Each row is a point. Two turns around zero, p and q, are shown by what they do to some points. Write where each new point lands after one turn and then the other. Backwards means that the second turn is done in reverse. Each puzzle has new turns, and all numbers are rounded.

Turn p:
0.44	0.30 -> 0.32	0.43
-0.44	0.12 -> -0.46	-0.03
0.04	0.11 -> 0.00	0.12
0.28	-0.45 -> 0.41	-0.33
-0.32	-0.07 -> -0.28	-0.17
Turn q:
-0.38	-0.34 -> -0.48	-0.16
0.13	0.43 -> 0.29	0.34
0.25	-0.09 -> 0.19	-0.18
Where do these land?
p, then q: 0.02	-0.65 -> -0.03	-0.65
p, then q backwards: -0.27	-0.25 -> -0.03	-0.37
p, then q: 0.14	0.33 -> 0.16	0.32
q, then p: 0.15	0.28 -> 0.17	0.27
q, then p: -0.05	0.30 -> -0.03	0.30

Turn p:
0.37	-0.16	0.06	0.14 -> 0.30	0.23	0.16	0.14
0.30	-0.56	0.03	-0.11 -> 0.51	-0.17	0.25	0.25
-0.45	0.36	0.29	-0.13 -> -0.54	-0.14	0.10	-0.34
0.30	-0.07	-0.19	-0.18 -> 0.38	0.01	-0.12	-0.07
0.03	0.06	0.36	0.19 -> -0.16	0.20	0.32	0.00
-0.56	0.36	-0.55	0.10 -> -0.50	-0.13	-0.70	0.03
Turn q:
-0.24	0.53	-0.13	0.14 -> -0.27	0.33	0.07	0.43
-0.24	-0.08	-0.09	-0.26 -> -0.32	-0.18	-0.01	-0.08
0.15	-0.44	0.50	0.34 -> 0.63	-0.39	0.15	0.02
-0.09	-0.15	-0.19	0.46 -> 0.20	-0.09	-0.36	0.32
0.70	-0.12	-0.16	-0.13 -> 0.32	0.33	-0.19	-0.55
0.00	0.50	-0.03	-0.32 -> -0.36	0.39	0.26	-0.05
-0.27	-0.25	0.10	-0.22 -> -0.18	-0.38	0.07	-0.09
Where do these land?
q, then p: -0.01	0.28	0.06	0.31 -> -0.13	0.40	0.01	0.06
p, then q: 0.07	-0.09	-0.16	-0.02 -> 0.10	0.09	-0.14	-0.04
p, then q backwards: 0.49	-0.24	0.14	0.14 -> 0.28	0.25	0.33	0.30
p, then q: -0.27	-0.10	-0.66	-0.79 -> -0.03	-0.29	-0.78	-0.67
p, then q: -0.12	0.26	0.44	0.11 -> -0.26	-0.16	0.42	0.15
q, then p: -0.17	-0.12	0.17	0.25 -> 0.13	0.14	0.13	0.29

Turn p:
0.17	-0.01	0.23	-0.38	-0.01	-0.25 -> 0.05	-0.39	0.33	-0.08	0.10	-0.10
0.00	-0.01	0.30	-0.27	0.26	0.35 -> -0.23	-0.06	0.30	0.19	0.23	0.34
-0.27	0.03	-0.09	-0.31	-0.24	-0.17 -> 0.03	-0.12	0.22	-0.19	-0.41	-0.01
-0.09	0.35	0.00	0.87	0.27	0.18 -> 0.15	0.80	-0.31	0.38	0.25	-0.17
-0.24	0.36	0.20	-0.01	-0.13	0.15 -> 0.22	0.22	0.28	0.21	-0.16	0.15
0.31	0.26	-0.74	0.24	0.18	-0.06 -> 0.20	0.40	-0.40	-0.62	0.26	-0.05
0.38	-0.66	0.05	-0.18	-0.64	-0.08 -> 0.07	-0.88	-0.44	0.03	-0.22	0.05
-0.25	-0.31	0.05	0.04	0.32	-0.12 -> -0.47	0.04	0.03	0.07	-0.02	-0.22
Turn q:
-0.12	-0.35	0.31	-0.34	-0.09	-0.47 -> -0.28	-0.12	0.45	-0.33	-0.18	-0.38
-0.02	0.06	0.17	-0.07	0.04	0.34 -> -0.08	0.05	0.10	0.06	0.20	0.30
0.22	-0.03	-0.55	-0.39	-0.32	0.53 -> 0.07	0.04	-0.42	-0.48	-0.16	0.67
-0.33	-0.13	-0.59	0.09	-0.18	-0.11 -> -0.13	-0.19	-0.46	0.04	-0.51	-0.02
0.18	0.43	0.03	-0.03	0.52	0.30 -> 0.09	0.02	-0.24	0.12	0.70	0.11
-0.32	-0.03	0.67	-0.03	-0.25	-0.61 -> -0.39	0.27	0.63	0.08	-0.19	-0.57
-0.24	-0.33	-0.28	0.46	0.08	-0.03 -> 0.11	-0.40	-0.13	0.39	-0.35	-0.04
0.40	0.33	0.14	-0.06	-0.03	0.23 -> 0.25	0.35	0.01	-0.11	0.34	0.19
0.23	0.04	0.10	0.36	0.22	-0.19 -> 0.36	-0.03	0.06	0.22	0.14	-0.28
Where do these land?
q, then p: 0.36	0.42	0.14	-0.04	0.16	-0.15 -> 0.05	0.15	0.26	-0.27	0.41	-0.19
p, then q: 0.57	0.32	-0.05	-0.05	0.06	0.35 -> 0.25	-0.28	-0.11	-0.10	0.56	0.28
p, then q backwards: -0.15	0.03	0.20	0.04	0.50	0.53 -> -0.30	0.37	0.40	-0.06	-0.05	0.45
q, then p backwards: 0.13	-0.23	0.20	0.18	-0.22	-0.17 -> -0.23	0.27	0.13	-0.13	-0.16	-0.19
q, then p: -0.28	-0.37	0.06	-0.28	-0.79	-0.26 -> 0.42	-0.30	0.36	0.24	-0.70	0.21
p, then q: -0.49	-0.47	0.03	-0.25	0.39	0.24 -> -0.67	0.02	0.06	0.45	-0.24	0.17
p, then q: -0.10	-0.15	-0.34	0.18	-0.15	-0.53 -> -0.09	0.12	-0.15	-0.43	-0.34	-0.37
p, then q: -0.04	0.45	-0.23	0.22	0.05	-0.02 -> 0.11	0.36	-0.18	-0.17	0.32	-0.09
